Rows are points. The last column is the point's height on a tilted bowl or saddle (a function of degree 2), plus a little noise. Count its main directions that bend up, bend down and stay straight.

Points, 10 rows:
[[-11.3  -9.5 -16.0]
 [  0.9 -26.8   3.4]
 [ 17.2 -18.2  -3.9]
 [  7.4 -29.6   9.6]
 [  0.6   1.4 -23.2]
 [-27.8  32.1  24.9]
 [  8.1  -0.6 -21.3]
 [-11.7   4.9 -19.1]
 [ 33.6 -13.6  11.2]
 [ -3.3   6.7 -21.8]]
Directions: 2 up, 0 down, 0 straight

Points (18 x 4):
[[ 24.7 -19.3  14.2  10.3]
 [-11.8   6.4 -45.4 -46.6]
 [ -9.3  21.4 -16.1 -18.2]
 [  9.1   8.6  -8.5 -10.8]
 [ 19.8 -12.5 -19.3  -7.8]
 [-16.0  25.8  -0.1  -9.0]
 [ 18.2 -16.4  -6.2   0.2]
 [-24.8  -7.9 -13.5  -2.3]
 [-10.8 -29.4  17.3 -19.4]
 [ -6.5 -35.9  28.1 -30.9]
 [  7.8   2.5  27.0 -12.7]
 [ 11.6   8.9 -15.9 -15.3]
 [ -9.4 -26.0   4.9 -13.3]
 [ 15.7  -8.9 -14.3  -6.9]
 [  0.7   2.0  17.6  -9.0]
 [ -2.2 -13.3  11.1  -7.6]
 [ -7.0  19.6   4.8 -11.2]
 [-12.5  19.3  23.4 -15.2]]
Directions: 1 up, 2 down, 0 straight

Points, 22 rows:
[[-19.9  -7.3  17.4  -7.4   0.0]
 [ 16.4  12.4  17.3   5.9  12.2]
 [  3.4  28.4 -31.2  11.5 -26.4]
 [  6.7 -16.6 -22.0 -10.7   0.1]
 [  5.2  -0.8   1.8  15.8   6.1]
 [  1.1   1.6  -6.6 -17.4  18.5]
 [ -5.6 -12.9   0.5   7.2  -3.6]
 [-24.3  -7.0 -21.5   7.2  -5.4]
 [-14.8  -1.0  21.8   7.5   6.8]
 [-17.5  -3.9   8.3  10.1   3.7]
 [  3.2  14.4  -8.7 -10.0   0.1]
 [-26.2  20.3 -38.5  17.2  -8.0]
 [  0.7  -6.2 -37.4  -8.4  -7.1]
 [-13.0 -24.3 -16.6 -17.6  17.4]
 [-14.3  -7.0  -6.4   6.7   0.4]
 [ 16.5  26.3  23.4 -17.8  10.9]
 [  2.6 -19.5  50.2  37.9  -8.3]
 [  2.3 -11.8   5.2 -15.1  20.6]
 [-25.4   8.8 -12.5  11.3   1.1]
 [ 33.0  10.4 -27.1 -13.7 -48.3]
 [ 24.4 -25.8  26.8   4.7 -40.9]
 [ -5.7   3.0   8.6   4.3  11.3]]
Directions: 1 up, 2 down, 1 straight

Points, 44 rows:
[[ 21.2   8.1  -5.3  -1.0   4.8  -5.0   0.4]
 [ -1.9  22.1 -14.4 -24.6  24.3 -10.7 -17.5]
 [ 24.7  28.4  -0.6 -15.1  16.3  16.0 -17.8]
 [-10.4 -30.6  11.3 -28.3 -17.9 -32.8 -41.5]
 [ 23.6  -4.3  -2.9  24.8  -8.1  -0.1  -4.5]
 [ -1.0 -24.3 -10.2 -20.3   9.5   6.5  -7.5]
 [  5.3   5.0 -10.1 -19.6  -8.3   3.5   0.9]
 [ -7.8 -16.3 -23.9 -26.5 -10.4   2.1   8.1]
 [  8.0  -8.2 -13.0   6.3  25.9   4.4 -10.1]
 [ 41.1  -8.3   2.8  15.7  10.5   7.1   7.6]
 [  9.3  -4.6  -0.2   4.1   7.2  23.4   4.9]
 [  1.7  -2.6 -14.6  13.3 -14.6 -15.2 -10.8]
 [-26.1 -20.7  13.7  -9.7   8.0   1.8  -4.3]
 [ -2.3  35.4  34.1  14.6 -13.6   4.4  10.9]
 [-10.9 -21.5   4.6  -4.3 -27.9  -2.5  -9.9]
 [-14.7  -0.7  15.6  19.5  14.2   9.2  -4.9]
 [-15.3   4.8 -20.9  23.1  15.5  47.5  -0.2]
 [ 26.5  18.4  -7.6  11.2   7.7   6.6  -2.1]
 [  5.7  20.3  45.6  12.7 -39.0  -4.0  20.0]
 [ 12.2  -5.5  -5.8  -7.7  27.7 -61.2  -1.2]
 [ 15.4 -14.4  -9.8  34.8 -29.8  -4.2 -35.1]
 [  8.1   9.2 -19.8 -15.9   7.7  29.8  21.9]
 [-14.4 -15.3  -0.7  -4.7  18.0   2.3 -11.3]
 [ 13.0   6.6  13.2   4.6 -29.1 -20.3  -3.0]
 [ 13.5  13.7 -10.9 -16.5 -30.5 -23.1 -20.9]
 [-23.5 -24.2 -23.2  18.9 -23.7  -9.2 -32.6]
 [ 13.9 -13.1  19.7   0.0  46.7   2.8 -48.0]
 [ -9.3 -28.4 -11.6  -5.3 -10.1  29.7  17.3]
 [  0.4 -13.6 -21.4  -8.1  11.7 -42.8 -12.2]
 [-15.0   3.1  17.1   3.4 -12.0  -7.5  14.1]
 [ 19.5  -5.6   1.8 -35.4   3.5  -8.8 -29.9]
 [ 23.7 -17.4  24.5 -17.1  -5.8  19.6 -23.7]
 [  1.6  -2.6  -3.2  -0.4  -5.6   5.3   2.2]
 [  8.0 -11.5  24.1 -13.2  -9.5   8.7 -11.4]
 [ 15.8  -3.7 -30.4   1.9 -21.0 -11.5  -8.3]
 [-11.9   4.9  16.1  19.6  17.4   8.4  -7.2]
 [ -1.1  10.8   7.8  16.2 -24.5 -11.2  -0.9]
 [  5.0 -23.5 -16.4 -16.0 -15.7  12.3   2.4]
 [  2.7   6.4  -4.8   7.4   3.0  13.6   1.2]
 [-24.3 -19.4  -0.2   9.8 -20.1  17.6   7.3]
 [  8.4  36.2  -8.1  22.2 -16.8   8.9 -31.3]
 [-21.0  22.4  -1.1  14.8  14.0   2.9 -13.5]
 [ 26.8 -12.3  -1.9 -13.8 -12.5   9.5  -7.1]
 [-17.3  -7.7  29.4   3.6  -6.9   0.7  15.8]]
Directions: 2 up, 3 down, 1 straight
